Rows are points. Examples show where two turns around zero, p and q, send a point. Write where each new point lands after one turn and then the other. Backwards means that the second turn is done in reverse. Each puzzle has new turns, and all numbers are rounded.

Turn p:
[  6 -18] -> [-17   8]
[50 -1] -> [-36 -35]
[-24 -17] -> [ 5 29]
[-31  36] -> [47 -3]
Turn q:
[-38  39] -> [42 35]
[ 35 -32] -> [-35 -32]
[-27 -19] -> [-17  28]
[29 -6] -> [ -8 -28]
[ 1 18] -> [18 -2]
Where do these land?
q, then p: [  4 -52] -> [37 37]
p, then q backwards: [10 19] -> [20  8]
q, then p: [-14  33] -> [-16 -32]

Turn p:
[-13 -42  -1] -> [-14 -38 -16]
[-26  21 -25] -> [-20   6  36]
[  5 -25 -24] -> [-30  -9 -17]
[-11  10  -3] -> [-1  1 15]
[44 37 52] -> [ 64  41 -17]
Turn q:
[-32  25 -30] -> [-45  23   2]
[  6 -18 -28] -> [-19 -28   5]
[ 7 34 19] -> [ 12  27 -27]
[ 18 -41  40] -> [ 52 -22  20]
Where do these land?
p, then q: [-32   5 -37] -> [17 31 34]
q, then p: [-11 -22  11] -> [ 23  -2 -14]
q, then p backwards: [ 24 -38   4] -> [-30 -16  30]
p, then q: [20 54 21] -> [ 17  16 -57]

Turn p:
[-36 -28 -19 -18 -41   4] -> [ 38 -18 -42 -29   5  -5]
[-27  16 -17  50  32 -48] -> [ -2  17  30 -13  17  74]
[ 25  21  38  19  28 -24] -> [-19  24  49  23  19   1]
[ 30  27   8 -39  30 -10] -> [-23  -9   5  59   9  -6]
[ 13  -9  21  -8 -29  29] -> [  5   8  -9  -8  -9 -46]
[-27 -15   5 -38 -21  37] -> [ 39 -18 -29   4 -24 -30]
[ 41   4  16 -38 -39  18] -> [-15   5 -30  17  11 -61]
[-18  27 -29  22  17   4] -> [ -7  15  -6   1 -23  43]
[  0 -43 -24  50  23  -8] -> [-19 -23  30 -53  -6  30]
Turn q:
[ 31 -36  -5  34  -6  17] -> [  0 -15  28  40 -33  -1]
[-42  54  25 -18 -16 -25] -> [ 18  20 -38 -55  22 -28]
[-21 -28 -21  35  13 -38] -> [-27  32  -3  -4 -50  16]
[ -2  20  -3 -17 -24  42] -> [ 30 -39   7 -15  20   1]
[ 21 -21  28   2   3  11] -> [ -6  -1  26  24   7 -22]
[-17  11   5 -37  34 -55] -> [-41  43 -35 -17  31   6]
[ -8 -12 -13 -24 -13   2] -> [-19 -22  -1 -14   5   7]
[ 73 -18 -26  45  -2  -2] -> [  7 -15  -7  80 -39   8]
[-35  30  10 -20  11  47] -> [ 36  -3  23 -39  38  13]
Where do these land?
p, then q: [ 8 -1 22  2 38 -3] -> [  7  16  22   0  -7 -34]
q, then p: [-32  14  17 -63 -64   2] -> [ 20 -86  -4  21  34  13]
q, then p: [ 10 -44 -15  40 -13  -7] -> [ 26  33 -13 -39  14 -20]
p, then q: [-30 -12 -39  26  25  51] -> [ -5 -74   8 -18  -2 -24]
p, then q: [ 19  46  47  -6   8 -14] -> [ 43  49 -14   4 -13 -17]
q, then p: [ 15  22   8   5 -14  -9] -> [-23  -5  -6  -8  14  15]
p, then q backwards: [-22 -57  17 -22   9 -14] -> [  2  15   8 -14 -36  55]
q, then p backwards: [ 30  21 -17 -20 -21  15] -> [-11 -17 -16 -42   2 -16]
p, then q: [  2   9 -39  39  30 -22] -> [ 24 -19  44 -34  22   7]

Turn p:
[ 26   9  -1  -2 -11  18   8  14] -> [-17  -7  12  -7 -30   0   0   6]
[ 25 -17 -31  -9   7  14 -45  -7] -> [-48  20  -3  34   8  12  -7  14]
[ 19  59 -10 -17  30   8  11 -12] -> [  6 -36   6  43 -27 -31  21  11]
[ 28 -26  -3  17  16  -6  -7 -18] -> [ -6  27  20  25   0  14  -8 -19]
[ -3  12  17 -20 -18 -23   5  -8] -> [  1 -17 -21 -10   0 -17  -2 -27]
[  5 -22 -32 -10   9 -22  17   1] -> [-10   3  30   2  27 -20 -17  -6]
[-43  29  81 -15   1 -14 -20  76] -> [ 50  19 -79 -52 -40 -35 -16  30]
[ 11 -24 -14 -31  19  14  18 -28] -> [ -6 -25  21  28  14  11 -36  -6]
[-69 -19  -8  86 -53  11  14 -18] -> [ 30  13  14 -63  49  64  65  -3]
Turn q:
[-12   4 -38  14  21   4 -33  34] -> [  0 -40 -25 -26  10  35  -9  13]
[ -6  -6  -1 -43   5 -14   6 -19] -> [  2  12   7  -9 -32 -26 -20  11]
[-34 -51   0  31 -11 -61  16  18] -> [-23  22 -50 -44   4 -25  55   5]
[ 21  -7  13  -8  33 -49  -5  -8] -> [ 26  33   6 -29 -28  12  18  21]
[-27  17  13 -44  59  26  13 -32] -> [  8   2  46 -34 -33  -6 -52 -37]
[ -9   2  30 -10  14  18 -20 -36] -> [ 22 -12  27   6 -29  -9   1 -32]
[ 24   4 -33  37 -53   9   0  -5] -> [ -8 -24  -1  37  47 -11  25  32]
[ 35 -33   3  23 -45  33  23  15] -> [ 12  13 -28  47  54 -20   5  -6]
[ 28  37 -16  52 -41  10  18  33] -> [-32  -1   1  40  60  34  20  21]
[-20  31  29 -52  17  25 -18   1] -> [ -7  -7  16  13 -52  16 -44 -28]
Where do these land?
q, then p: [ 24 -25  28 -32 -24 -13   7 -38] -> [ -4  15   4 -20 -21 -33  39 -39]
p, then q: [ 12  51  16 -34  -6  41  36 -20] -> [ 20   5 -54  16  24 -53  24  -3]
p, then q: [-16   7  25 -35 -19 -37  32 -33] -> [ 53  -3  12 -23 -12 -42  11  22]
q, then p: [ 11 -31  36  46  35 -40  36 -36] -> [ 26 -63  10  21 -40 -44  -7 -34]
p, then q: [-30 -16 -19  42   9  33   1 -35] -> [ 19  17  11   7  37  22 -30 -45]
q, then p: [-32  28  28 -14  -2  18   4  46] -> [ -3 -19 -19   6  34  44  31  19]
q, then p: [ -7  34  -6   1  -3  28 -36  32] -> [-10  15   6  -3  13  56  -6  24]
q, then p backwards: [  9 -17 -32 -33  17 -22 -41  30] -> [-29   9  42 -21   1  42  -7  30]
q, then p backwards: [  6 -24 -38  18  -3  14  -3  26] -> [-49  -3  -2 -26  -6  -1 -11  -7]
p, then q: [ 24  -6 -38  42  -3 -22 -36  28] -> [-63  18  32  -9 -13  27  -3 -12]

Turn p:
[ 29 -21  -8 -23   3  -9  -7 -31 -26] -> [-10 -12   2   8 -17 -10 -53 -13  -1]
[-23  -6   4 -18 -33 -43 -23   7  19] -> [ 19  -9 -27  54 -12  -2  14  18   6]
[ 27 -25   4 -12  12  35 -21  -6 -15] -> [-33  12  -2  -9   9  12 -40  -2 -23]
[29 71  2 -3  6 -2 -2 61 28] -> [ 32  40  19 -17  29  25  14  55  48]
[ 18 -16   5  31  24  28  16 -17  19] -> [-33  14   5 -29  22 -27   5 -21  -3]
[-16 -14 -12  -3 -20  27  13 -26  23] -> [ -1   4 -43 -16  -3 -10   8 -25 -11]
[ -5  -7  -8   3 -35 -35 -26  -2 -43] -> [ 15 -16  11  31 -48  -6 -13  23 -24]
[ -5  23  17  19  29  28 -11 -26 -10] -> [  9  -7  20 -26  37 -11  -7  -7 -30]
[-41   7 -26  20  18   4 -12 -10  14] -> [ 25  17   6   8  10  -3  28 -34 -23]
[-14 -11  22 -14  -3 -34  74  49  -7] -> [-22 -45  10  -4 -26  31  44   5  62]
Turn q:
[ -6 -20  -9  43 -36  -9  -8 -29 -19] -> [-13  26  38 -44  -2  29  -1   2   5]
[ 12  -3  -2  -8  23  -1  14  75 -24] -> [  5 -19  -2  49  15   0  49 -39 -15]
[ 11 -22  25 -12 -21  10  11   5   4] -> [ 27  20  -8 -13   7 -16  13 -12  10]
[-19  22 -17 -10 -21  18 -24 -35 -14] -> [-23  19  23  -3  15 -14 -37  28   0]
[  1  -2  -5   8  36  27 -11   1  18] -> [  0 -14  -1  17 -29 -12  14  29  -3]
[ -4  11  60  14   6 -17 -20 -36  13] -> [ 29   8  -3  -3 -28  20 -38   6  50]
[  5  21  -2 -19  61  14  21 -46  -1] -> [  1  10 -44  33 -26  13 -26  46 -24]
[-20 -24 -10 -10 -17 -25 -11  -4   4] -> [ 10 -10  19 -26   2  -5 -19 -18 -17]
[ -2   7 -18  -5  -8  -5  50  97  13] -> [  3 -53 -21  15  56  -5  68 -35 -11]
[ 24   9 -21  -2 -23 -12 -22 -28   5] -> [-37  14  -2 -25 -10 -11 -23  -7   5]
Where do these land?
q, then p: [ -6 -29 -32  12   0  11 -15  34   0] -> [-20 -53   2  -4 -13  -3   7  -1   8]
p, then q: [ 43  23 -17 -15  23 -11  49 -26   7] -> [ 10 -24 -26 -24 -33 -39 -43  -8  15]
q, then p: [ -1 -26  23   6 -32  10 -28  38   2] -> [-10 -32 -13   4  24 -37  -6   3  37]
q, then p: [-27 -18  -3  31 -14  26 -20  -5  17] -> [-24 -21 -15  10  13  22   7  28  28]
p, then q backwards: [-23   1 -37  22 -16  19 -17  41 -24] -> [ 11 -46  -6  30  26   7  11 -20 -33]
q, then p: [ -7 -17 -15  21  22 -22 -27  18   0] -> [-25 -30 -25  -5 -12 -11   2   8 -23]
q, then p: [ 38  32 -13 -32  19 -18   7 -57 -28] -> [ 63  35  12   3 -13  12   7   4 -52]
q, then p: [ -2  30   6 -63  47  -4  20 -27   0] -> [ 13  56  44  18 -36  -9  -6   6 -34]
q, then p: [-28 -16  33  23 -22 -12  17   7 -11] -> [-23   6  -9 -26  36   1 -29   2  16]
p, then q: [-15 -40  -4   5 -34   6  -7   9   9] -> [-19   0  20 -16  37  18   7  11 -18]
p, then q backwards: [ 39  36  29 -17  40  12  24 -35  -6] -> [-44  20   5 -12 -60 -22 -13  -7  28]
q, then p backwards: [-11  25  28   6 -33 -16  -3   3  34] -> [ 21  23  15 -29  13  -6  38 -13  13]
